Each row of a before or after table is a point. One or more steps were done to the points. Then noise was added and the rows were shuffled. The steps act on columns, c1 being the first. What was done? A step turns or swaps two columns, mirrors them in a line or flattens them onto one, adds a multiple of one to another, or multiplies or shifts one. Angles are multiples of 10 degrees, from the lower column toward the higher: turns from -170 to 170, lines from 10 to 170 but not 90. Use the fewest steps. Two steps may share a column if one is a turn and the other turns, adds or multiplies; they go together, in the order done. Otherwise the lowest column goes first.

Before, 10 rows:
[[ 39 -47 106]
 [ 19  16  32]
 [ 26 -26 -35]
 [-10  -3 -50]
 [ -3 -27 -48]
 [ 42 -44 -66]
 [ 62 -49 -20]
 [ 24 -27 -40]
 [-15 -19  -5]
 [ 43  30  39]]
After:
[[  0 106 -46]
 [ -1  32  17]
 [ -1 -40 -27]
 [  1 -50  -4]
 [ -1 -47 -27]
 [ -1  -4 -20]
 [  0 -19 -48]
 [ -1  39  30]
 [  0 -65 -44]
 [  0 -34 -26]]
Steps: multiply c1 by 0; swap c2 and c3

Before, 9 rows:
[[  4 -33  14 -38 -12   7]
 [ 26 -14  -5 -12   3  65]
 [ -4  49 -56 -86 -32 -14]
 [-14 -50 -40 -14  49  14]
 [-36  15 -56 -49 -59  -2]
 [  0   3  60  10   7  33]
 [-57  24 -95 -50 -16 -48]
 [ 19   6 -25 -35 -12  16]
 [  4  -9 -28   4 -13 -27]]
After (9 x 6):
[[ -7   5  99  50  59 -15]
 [ 36   5  11 -92 -14  66]
 [-75   3 104  49  27 -48]
 [-44  44  75   6  42  -3]
 [-20 -20  37 -35 -67  13]
 [  2  -6 -54 -19  -1  34]
 [  5  15  19  18  -1 -27]
 [ 26   7  41 -13  11  16]
 [  6  28  14  27 -23   6]]
Steps: multiply c1 by 1.3; turn c2 and c5 by 120 degrees; turn c3 and c4 by 140 degrees; add -1.5 times c6 to c4

Before, 12 rows:
[[ 37  10 -35  60 -25  25  15  -8  -4]
 [-48  34 -23 -72 -48  28  -1 -34 -57]
 [-41 109   5  30 -18 -20   3 -40 -28]
 [-46 -42 -14  40 -17 -34  -2  79 -23]
 [ -7 -24  -9  18  42  40  12  32  -2]
 [ 62  21  -2   0 -77 -48 -19 -61 -13]
 [ 56  25  54 -37 -48  -8 -17 -35 -55]
 [ 64  -8  12 -30 -15 -39  11   8   2]
 [  1  16  28 -13  35   1  -9 -80  15]
 [ -7 -32 -35 -21  20 -22  31 -20 -67]
 [ 87 -59  27  37  52 -56 -98 -16  23]
 [ 39  78   4 -12  18 -71 -27  50 -11]]
After:
[[ -5 -27  19  32 -16 -19 -38   4 109]
 [  2 -59  -3 -71 -50  26 -34  -3  35]
 [ -9 -55  32 -37 -48  -4 -33 -15  27]
 [ 17  -3 -45  60 -25  24 -10  16  10]
 [  2  25  -2  33  52 -55 -17 -97 -62]
 [  2 -24   3  37 -18 -36  78   0 -40]
 [ 10  -9 -21   1 -81 -47 -64 -18  21]
 [ -7  13  27 -12  34   1 -77  -7  16]
 [  4 -15  -8 -12  20 -72  52 -26  78]
 [  9 -65 -27 -20  19 -24 -20  31 -35]
 [ -1  -2  -8  20  40  39  35  10 -20]
 [  4   1  -8 -30 -13 -39   8  11  -5]]
Steps: flatten c1 and c3 onto the line at 110 degrees; swap c2 and c9; swap c7 and c8
